Each row is a point. A path goes straight from each point to the next, and from the last back to the first. The post is the endless flat space through its rows: a point in 2 columns, a line in 3, a plane in 4, and so on, so that a path can go around it. How many times does the path go around the post? Going back the other way cancels.
In the rows, 128 means zero.

Post (1 x 2):
[[128 133]]
Path, 24 rows:
[[190 136]
 [163  70]
 [164 128]
 [127 157]
 [ 92 142]
 [ 93  54]
 [165 108]
 [155 165]
 [ 50 153]
 [109 119]
 [174 100]
 [157 136]
 [127 103]
 [ 88 112]
 [123 181]
 [174 140]
 [144  60]
 [ 95  79]
 [167  58]
 [158 145]
 [198 108]
 [110  74]
 [ 91 124]
 [121 205]]
Times around: 0

Post (5 x 6):
[[153 127 146 144 115 103]
 [141 105 123  89 157 149]
 [160  99 172 117 109 123]
 [119 149  74 140 124 144]
 [ 85 132  89 133 141 112]]
Path:
[[131 105 130 100 108 108]
 [189 147 112 115 132 151]
 [ 77 141 130 115 133 142]
 [ 85 148 118 169 111 133]
 [186 150 145 119 143 132]
 [ 54 144 129 140 147 118]
 [ 64 171  44 193 136  98]
 [151  92 104 115 129 141]
 [129 161  55 132  82 144]
 [177 156 114 124 124 124]
 [145 155 102  95 132 141]
 [117 159 143 157  62 157]
 [106  90 151 165 127 122]
 [111 160 103 163 103 136]
 [119 132 143 119 106 125]
 [194 171  88  98 101 183]
 [114 113 176  99 187  93]
 [107 149  25 122 249 171]
 [110  86 112 142 146  97]
 [112  89 151 167 118 132]
 [166 141 128 102 161 187]
 [ 80 145 122 152 106 101]
 [112 144 131 187 133 112]
 [148 102 136 138 147 121]
 [135  95 112 107 114 109]
 [153 123  68 113 112 153]
 [179 100 107 141  98 182]
 [171 112  83 112 127 184]]
Times around: 2

Post, 10 rows:
[[138 141 148 129 112  94 147 141 114 128 121]
 [134 111 134 164 108 141  84 116 142 102 139]
 [116 124  98 168 108 106 157 148 112 138 100]
 [120 134 139 160  99 126 162 164 134 133 147]
 [147 100 109 127 107 105 178 144 123 132 151]
 [ 97 112 129 131 199 249 104 153  81 146  38]
 [134 139 117 138 134 154 155  88 150 110  94]
 [119 152  89 120 137 168 106 102 145 128 108]
 [121 125 104 109  90 124 189 162  76  98 121]
 [ 97  96 139 140 130 130 116 165 153  89 134]]
Path (23 x 11):
[[102 101  94 193 153 152  57 158 159 137 105]
 [116 103  84 125 102 155  89 157 130 106  82]
 [128 180 128 140  63 136 134  94  66  97  84]
 [147 135 175 145  69 106 142 163  85 122 194]
 [164 142 121 101 137 145 136 135  74 137 143]
 [162 138  90 127  78 130 126 137 114 149 144]
 [ 93 134 117  93  98 196 165 147 145  88 107]
 [138 143 202 174 102 123 148  83 108 109  99]
 [149  77 129 116 165 203  97 134  77  99 152]
 [124 151  72 158 157 167 199 119 144 147  64]
 [117 143 121 116 145 158  74 158 111 160  76]
 [ 91 129 132  97  89 167 161 161 102 114  89]
 [111  98 160 147 173 134 144 145 139 159 106]
 [121 159  81 201 127  87 152 114 155 148 119]
 [189 116 111 119 127 113 158 165  86 129 110]
 [180 119 122 150 103 142  87  97  95 143  99]
 [ 69 102 109  92  89 193 167 189  69  73  95]
 [107 144 184 123 104  74 207 108 147  83 151]
 [125 164  77 100 154 171 135 126 121 119 112]
 [126 126  94  87 135 137 156 205 103 156 110]
 [ 96 128 161 139  70  72  82 130 177  75 139]
 [129 105 113 145 129 158 233 150 128 176 137]
 [126 144 144 161 124  88 191 165 126 115 158]]
Times around: 5

Post (13 x 14):
[[140 146 218 122 156 141 159 118 114  57 119 148  99 122]
 [153  88 125 146 161  88 185 121  75  80 134 116 155 118]
 [160 111 119  85  97  87 148 116 135 151 106 123 118  88]
 [100 178  49 149 111 151  99 188 176 154 125 176 145 103]
 [ 89 123 104 171 141 113 165 110  89 120 111 167 116 126]
 [147 136 146  72 143 177 144  74 111 103 110 210 119 141]
 [143 129 156 129 126  75 109 152 145 117 147 134 151 127]
 [133 142 166 153 112 122 141 177 163  92  90 166 170 108]
 [121 122 128  82 140 129 172 126  96 181  98 121 120 143]
 [109 146 128 120 150  38 151 152  64 153 115  83 151 100]
 [122  72 129  51 105 142 127 208  87 101 111 104 150 126]
 [119 148 128 127 107 113 169  68 167 150 170 153 145  84]
 [113 100  58  89 131 239  78 135  62 135 136 126 165 147]]
Path, 30 rows:
[[116  99 137 113 119 105 237  76  41 140 100 168 130 113]
 [ 95 112 114  45 143  89 102 101  24  97 164 154 139 155]
 [123 169 137 110 143 197 217  58 129 127  25 159 153 121]
 [148 112 119 110 167 124 116 138 123 135 157  36 198  90]
 [127 100 186 121 153 105 140 173  99 148  94 137 102 140]
 [223 104 173 149 125 170 185  93 110 113  45 181 216 118]
 [170 120 131  92 110 192 145  70 125 108 144 192 116 174]
 [124  94 129 124 137  80 111 140  86  93 137  82 149 176]
 [138 154  95 100 119 101  88 128 124 143  94  90 207 126]
 [140 119 104  93 108 224 153  93  91  83 113 176 126 135]
 [149 152 168  70 106  97  78  88 112 115 141 182 100 114]
 [102 121  47 121 130 199 133  80 121 186 162 216 180  98]
 [ 65 183 117 180 124 166 169  96 151 165  76 193 184  42]
 [176 126 129  49 172 123 120 169  98 108 175 193 125 113]
 [120 128  93 152  65 117 208 191 163 100 112 171  61  67]
 [167 139  94  77 112 173 186  73 126 134 139 112 107 113]
 [118 206  80 194 140  87 126 124 165 159  93 145 198  83]
 [ 66 145  97 155  77 117 129 217 165 201  64 129 156 150]
 [144  95 155 147 131 201  88 140  92  55 144 142 101 180]
 [141 163 165  78 132 151 195 139 145  93 142 170 160  88]
 [132 156  91 228 124  65  66 136 113 123 158  91 126  90]
 [101 111 151  67  91 129 206  39  87  91  76 199  82 108]
 [ 99  76  74 128 116 107 224 158 112 145  72 123 105 125]
 [ 72 138  88  81 145 139 178 125 125 166 152 115 154  39]
 [125 167 159 172 128 103  94 138 140 113 119 166 160  86]
 [196  59  95  58 114 133 116 168 114 133 168  93 152 135]
 [207  46 149 134 111 196 121 118  97  61 146 152 129 130]
 [141  90  48 213 151 107 168  68 101 170 119 179 202  80]
 [ 53 160 173 108 170 116 194  81 112 152  99 174  81  89]
 [ 74 163 203 137 139 121 117 168  93 108 130 120 129  74]]
Times around: 2
